Every row gives one point. The window is the flat piece filled in between its corners: a triangle in 3 columns, a solid with four corners in 4, and so on. A path goes straight from each point to the next, and from the last back to the first. After which points does the path pass through the window?

Window (3 x 3)
[[ 17  28  31]
 [-29   9 -15]
 [-24 -15 -25]]
Path:
(1): [-12  -3 -48]
(2): [-34 -19  10]
(3): [-32 -27   2]
(4): [-13   7 -47]
(5): [  7  17 -18]
(6): [-12   1  29]
(7): [ 4 27 60]
(8): [30 44 17]
Through the window after points: 1, 3, 5

Window (4 x 4)
[[  6 -18 -54  13]
 [-60  16  10  12]
 [  5 -24  37  18]
 [ -8  29 -37 -11]]
Path:
(1): [-32  -5 -24 -37]
(2): [-22   8 -31 -25]
(3): [ 11  44 -31  19]
(4): [ 10  25 -13  36]
(5): [  2  -9 -22 -17]
(6): [-50   0 -17 -22]
(7): [-34  27 -25  15]
(8): [  0  27 -41  32]
(9): [-10   8 -32 -24]
(10): [ -1 -29 -15   8]
(11): [ -1   1 -20  57]
(12): [-22  17 -34  30]
Through the window after points: 2, 8

Window (6 x 6)
[[-12  -8 -24  60  48 -32]
 [  8 -38  10  -6 -24  56]
 [  6   0  45  -6 -11 -23]
 [-20 -12 -59 -12 -18  -9]
 [-37 -25 -35 -33   1 -31]
 [ 47 -12   1 -33   8   1]]
Path:
(1): [ -9 -23 -20  -2 -16 -22]
(2): [-31  18 -30 -47  24   7]
(3): [-23  -3   2 -23  12  -4]
(4): [  2 -34   0   3  -2  -9]
(5): [-12 -60 -36  13 -15 -19]
(6): [-18  10 -32 -32  18  -1]
(7): [  3  -6   7 -15 -16  48]
(8): [  5 -60  -4   4 -21  22]
(9): [  6 -38 -22  -4 -18   2]
(10): [ -6  -9 -15 -10  -6  23]
(11): [-26  -4 -36 -13  10 -14]
(12): [ -8 -36 -16   0 -11 -31]
Through the window after points: 1, 7, 9, 11

Window (6 x 6)
[[ 48   9   5  -6  23  -9]
 [ 11  -5  24  33  -8   3]
 [-29 -17 -20  10  34  -5]
 [ 31   0 -31 -15   1   2]
 [  6 -45  18  -8  20   5]
 [-11 -20  60   6  -7  -2]]
Path:
(1): [ 26   2 -10 -18  28  30]
(2): [ 19 -15 -18 -21   8 -28]
(3): [ -3 -40 -13   0  19 -34]
(4): [13 11 13 -4 28 22]
(5): [-14 -17  47   8   6  29]
(6): [ -2 -20  47   5  -8 -24]
(7): [ 32 -11   6   2  15 -21]
(8): [ 28  -1  14 -10  23  17]
Through the window after points: 5, 7

Window (8 x 8)
[[-23  16  -6  17  -2 -37  14 -14]
 [ 60   1 -11 -47 -32 -13  -8 -18]
 [-50  27   6 -40 -16  -3   3 -19]
 [-14  14 -32 -43 -46   5 -14 -34]
 [ 55   4   9  -8 -42  -2 -17  -3]
 [ 23  16   3  35  32  -9  -1   4]
 [ -2  -8   4   1  -6  -6   9 -33]
 [ -3 -14  -5  27  18 -17  15  18]]
Path:
(1): [-29  -3 -17 -30 -14 -26 -24 -39]
(2): [ -2  -3   7   4  11 -39 -19  -8]
(3): [ 14  19  -8  -3 -39   6  19  -8]
(4): [ 34  16 -23 -12 -20  19  30  14]
(5): [ -4 -11   2 -22 -14 -38 -35 -38]
(6): [-13 -18  10 -17  -3 -19 -36 -18]
(7): [ 13   9  -5  -6 -15  -2  27 -27]
(8): [ 24  25 -14 -14 -37  -4  38   9]
(9): [ -1  -2   2 -15 -12 -11 -27 -40]
(10): [ 21  12  17  -9 -14  -6 -41 -16]
(11): [  5  10  -6 -13 -24  -7  13 -20]
(12): [ 21  14   5  12 -37  22  35  15]
(13): [ -3  -8 -10  -3   8 -28  -7 -16]
(14): [ -3 -18  -8 -35 -18 -18 -23 -26]
(15): [ 20  18 -16  -8 -23   1  11  -8]
(16): [ 10  13  -6  -3 -24  -1  10 -14]
Through the window after points: 2, 4, 6, 12, 14, 16
